Every row gives one point. Two turns around zero, p and q, are shown by what they do to some points. Write where each new point lands after one turn and then the other. Backwards means that the second turn is done in reverse. Each puzzle has new turns, and all numbers are rounded.
In the rows, zero is written as 128.

Turn p:
[175 139 141] => [173 108 122]
[129 136 128] => [134 134 129]
[ 96 133 102] => [101 158 119]
[149 145 128] => [154 130 122]
[130  90 138] => [109  94 131]
[ 89 125 131] => [ 98 145 146]
Turn q:
[ 92 110 160] => [ 79 141 134]
[124 133 107] => [141 136 112]
[161 121 102] => [157 101 114]
[ 92 124 152] => [ 91 151 134]
[148 143 124] => [151 123 138]
[151 137 124] => [149 117 136]
Where do these land?
p, then q: [118 124 105] => [135 148 114]
p, then q: [140 147 147] => [135 109 149]
q, then p: [113 144 174] => [130 141 177]
q, then p: [145 111 130] => [112 110 124]
p, then q: [124 114  84] => [142 153  91]

Turn p:
[138 150 119 157] => [158 109 116 139]
[138 132 130 116] => [123 125 123 114]
[145 135 146 162] => [156 102 146 129]
[ 96 148 121 139] => [151 154 119 146]
[101 120 127  87] => [101 168 124 118]
[150  82 125 107] => [ 78 110 142 123]
Turn q:
[137 142 115 121] => [138 120 118 143]
[136 150 136 119] => [152 128 118 128]
[135 133 159 116] => [149 126 128 101]
[127 140 125 173] => [132 157 157 150]
[124  57 115 122] => [ 68  96 145 110]
[109 146 117 117] => [128 140 101 137]
Where do these land?
p, then q backwards: [144 124 157 125] => [141 108 151 132]
q, then p: [129 142 145 197] => [184 124 147  87]
q, then p: [126 149 103 106] => [125 109 112 158]
q, then p: [108 130 136 139] => [142 140 115 119]
p, then q backwards: [132  92 116 110] => [112  96 106 134]
p, then q backwards: [125 150 116  93] => [ 92 134 141 108]
q, then p backwards: [133 109 122 127] => [141 112 129 127]

Turn p:
[135 139 143 122 150 117] => [120 139 145 144 141 117]
[114 102 119 102 128 115] => [102 109 117 108 141 118]
[186 105 130 108 117 120] => [157  82 151 128 156 113]
[ 99 142 145 192 110 145] => [140 152 114 148  61 140]
[139 151 128 122 116 117] => [148 140 121 132 142 116]
[108 109  89 115 153 127] => [ 91 117 111 119 148 156]
[116 146 142 135 121 155] => [138 154 137 116 107 135]
Turn q:
[109 176 102  97 120 136] => [150 164 134 113 110  83]
[140 103 143 118 114 120] => [123 118 152 139 125 151]
[129 170 110 120 129 151] => [155 155 108 121 113 105]
[132 135 123 136 125 167] => [138 147 103 116 114 144]
[132  89 154 124 158 113] => [122 107 145 130 171 155]
[160 100 143 146 140  95] => [126  81 133 154 145 146]
[ 97 125  90 140 110 132] => [103 127 122  94 102 108]
[126 126 159 142 127 110] => [109 125 128 157 144 132]
Where do these land?
p, then q: [123 102  82 104 104 113] => [144 107 149  74 135 132]
q, then p: [143 113 158 145 157 115] => [104 118 146 143 118 164]
p, then q: [127 146  84 137 100 127] => [165 113 114  99 106 128]
p, then q: [138 108 150 157 127 164] => [114 145 137 153 103 164]
q, then p: [123 141 140 118 137 133] => [132 141 133 144 137 131]
q, then p: [102 136 133 136 165 128] => [ 99 139 127 141 159 138]
p, then q: [147 131  87 103 106 136] => [172 116 134 101 141 144]
p, then q: [113 153 146 129 153 108] => [113 135 106 142 138  94]
p, then q backwards: [135 122 173 123 104 128] => [125 148  94 103 115 109]

Turn p:
[111 140 134  92 111 137 112 124] => [121 113 118 147 122 154 128 159]
[110 133 161 133 143 145 110 132] => [158 133 149 151 135 146 128 135]
[154 139 129 128 146  91 111 140] => [138 150 131 118  97  98 142 143]
[106 124 120 146 113 146 178 131] => [119 110 121 115 182 128 127 107]
[124 134 143 111 116 138 103 113] => [123 118 139 149 112 151 129 143]
[144 129 122 122 149 148 122 137] => [138 144 111 147 119 127 128 113]
[150 140 136 124 131 130 138 132] => [124 136 123 136 127 120 152 123]
[158 128 116 138 107 134 124 112] => [105 113 131 130 107 121 136 104]
[121  97 116 140 120 127 178 118] => [105 131 124  92 165 134 122 101]
[120 113 118 130 114 103 104 141] => [140 114 128 101 105 127 115 142]
[110 130 114 145 158 110 128 128] => [140 146 135 121 138 103 101 135]
Turn q:
[149 137 168 113 145 145 142 140] => [135 119 147 162 160 113 115 140]
[134 118 110 137 135 129 113 112] => [116 126 132 115 126 146 148 124]
[124 122 105 137 112 140 148 165] => [162 156 122 134 108 115 143 130]
[151 137 119  93 129  98 140 132] => [144 148 128 119 152 153  96 125]
[126 130 115 105 120 134 111 122] => [133 122 143 122 116 144 119 110]
[143 148 163 134 130 146 108 133] => [137  86 135 145 145 117 129 133]
[137 115 137 119 119 105 125 102] => [109 129 127 105 149 129 116 113]
[114 144 117 148 127 130 150 100] => [104 134  95 144 120 134 136 118]
[ 80 107 127 157 132 132 144 138] => [107 146 117 128  90  95 141 147]
[122 123 117 137 132 122 100 136] => [132 115 133 107 113 136 138 140]
Where do these land?
p, then q: [112 127 134 132 138 115 114 126] => [145 112 135 125 138 123 123 135]
q, then p backwards: [123 158 126 120 112 125 132 133] => [121 121 110 127 133 148 111 142]
p, then q: [140 126 145 117 157 134 126 121] => [135 111 103 150 130 131 130 127]
q, then p: [138 127 143 123 122 128 119 126] => [130 145 134 123 121 135 125 128]
p, then q: [123 127 140 129 112 128 123 104] => [120 121 138 135 121 102 127 130]
q, then p: [125 123  31 111 111 138 121 137] => [ 74  86 116 180 138 143 171 105]
q, then p: [116 127 147 126 114 139 135 134] => [124 127 145 110 116 119 126 136]
q, then p backwards: [155 125 144 176 166 136 131 138] => [118 176 155 103 113 119 153 142]
p, then q: [129 121 141 110 115 116 122 141] => [149 144 137 140 126 121 127 119]
p, then q: [129 125 112 146 121 108 161 116] => [104 134 138 121 120 138  93 140]
p, then q backwards: [117 123 145 116 140 141 125 134] => [144 140 113 121 138 128 137 137]
